Each row is a point. Examples show where two turns around zero, p and q, send a point. Where does a point land after both, in the order given? Backwards means that the second turn is done in reverse. Each puzzle has new turns, and all numbers are rounded.

Turn p:
[-6 39] => [-31  24]
[ 42 -28] => [50  9]
[-36 -11] => [-18 -33]
Turn q:
[-8 19] => [-16  13]
[-40 -19] => [-27 -35]
[ -1 -36] => [ 15 -33]
[48 36] => [27 54]
Where do these land?
p, then q: [27 18] => [-8 31]
q, then p backwards: [-12 -57] => [-28 -51]
p, then q: [-3 -6] => [ 5 -5]
p, then q: [-7 65] => [-64  15]
p, then q backwards: [ -5 -20] => [  1 -21]

Turn p:
[ 3 16 42 15] => [ 14 -12  42  13]
[  5 -42   0  38] => [ 10 -52 -19  -3]
[-29  11   5 -12] => [-25  10  17 -10]
[ -6 -59  15  49] => [  9 -76 -10 -14]
[  9  22 -46  -2] => [-14  26 -34  25]
[ 29  58   9 -20] => [18 51 24 34]
[-10  -7 -27 -68] => [-11  53 -22 -46]
Turn q:
[-31  -5   3 -16] => [-29 -12  11  12]
[-20  -8  -3 -21] => [-29  -8   6   0]
[ 29  75   3 -32] => [ -9  53 -62  27]
[ -2 -63  63  46] => [39  2 92 -1]
[ 13   9 -29 -12] => [ -5  -2 -30 -17]
[ -3  -5 -14  57] => [ 47 -35   3   6]
[ 14  -3 -23 -22] => [-14   3 -19 -25]
Where do these land?
p, then q: [ 38 -20 -29  -7] => [ 11  -7 -40 -31]
p, then q: [-19  39  26  41] => [28 -8 51 27]
q, then p backwards: [14 29 16 37] => [50 12  1  5]
q, then p: [ 10  35 -31 -24] => [-35  15 -37   8]
p, then q: [ -2 -30  -9 -11] => [-23  -1 -12 -20]
q, then p: [ -7   3 -44 -13] => [-20   3 -32 -27]
q, then p: [-34 -56  71 -23] => [ -2 -24  95 -12]

Turn p:
[-14 -15  21  51  23  22   7   5] => [  6 -12   0  42  38 -23  -2  24]
[ 13  33  33  44 -27  29 -18  -4] => [ 22  49 -18  21  45  16   5  16]
[ 10 -12 -20 -28 -63  20  13  -4] => [ -5  17  16 -26   8  17  43 -50]
[-14 -10 -50 -21 -27   2 -13  -4] => [-13   7   0   2 -37  -2  32 -39]
[ -8  -7  23 -23  14 -13   9  33] => [  1 -15  23 -28  -7 -10   1  32]
[ 18 -11   5   4  -5 -14  19 -14] => [  9 -11   1 -12  15  -1 -17 -20]
[ 12  37 -30 -17  15  25  -4  16] => [-12  -8 -33  -2 -20  35  25  16]
[ -7  41  27 -19   4  13  17  -8] => [-31  16 -12 -24  19  18  -9  25]
[ -4 -17  20 -26  -1  20 -10  -9] => [-16   5  37   3   3  18   0   3]
[-19 -18 -59 -13  30 -76  -7  -4] => [  2 -33 -17  -8 -78 -44 -30 -26]
[ 14 -21  29  48  37 -27 -13  -9] => [ 37 -15   4  33  14 -20 -51  17]
Turn q:
[ -2  15  14  17 -52   3  31   5] => [-41   0  16 -30 -30 -11  19  14]
[ 10 -18  43  -6  15 -27  65  39] => [-11 -26  35  17 -21  46   5  65]
[-29 -10   8  22  22 -34 -18 -10] => [  0  15  19  51   9  -8   8 -12]
[ 25 -18   1   7 -25 -20 -29  -5] => [ 13  -1  -6  -3  17 -31  36  10]
[  1 -34 -32  19 -18   0   4 -18] => [-16 -21   9  -4  27 -40  -9  -2]
[ 35  23 -20 -34 -14  -5  -6 -17] => [ 13  13 -12 -46  30  13  14  -4]
[-13  42 -45  15  24  40 -22  18] => [-20  -1 -57   4  -3  15 -26 -51]
[-28 -11 -13 -38  15  36 -19   2] => [ 26  19 -22  -2  -4  -7 -53  -4]
[  1  11  44  -2  33   8  -5 -13] => [ 35   1  18  14 -28  25   5 -16]
Where do these land?
p, then q: [ 16  -2 -20  11 -29   4  16 -31] => [ 10  -2  22 -10  21   1 -13 -39]
p, then q: [-31  13 -13 -30 -32  10 -27  10] => [-36  27  18 -30 -25  17   0   2]
q, then p: [-56 -18 -15 -19 -34 -11   6   8] => [  8  38 -20 -10 -33 -24  -4  41]
q, then p: [ 31 -14  71 -10  53   9  23 -12] => [ 45  -4  40   3  62  44  20 -10]
p, then q: [ -4  14  -2 -14 -34 -30   2  22] => [  2  25   3 -35  16  23   6  17]
q, then p: [ 10   0 -14   0  16  19   8  20] => [  1  -7  11  22 -15   3  18 -13]
p, then q: [-7 36  5 -9 45 -7 -5  5] => [-17  11 -46  10  -3 -22 -12  18]
q, then p: [21 35 13 49 17 12 -5  5] => [-25  -6   7  12  34 -11   7 -50]
q, then p backwards: [ 21 -64 -25  22  -1  -7 -18 -27] => [-12 -45  14  48   9  -7  41  17]
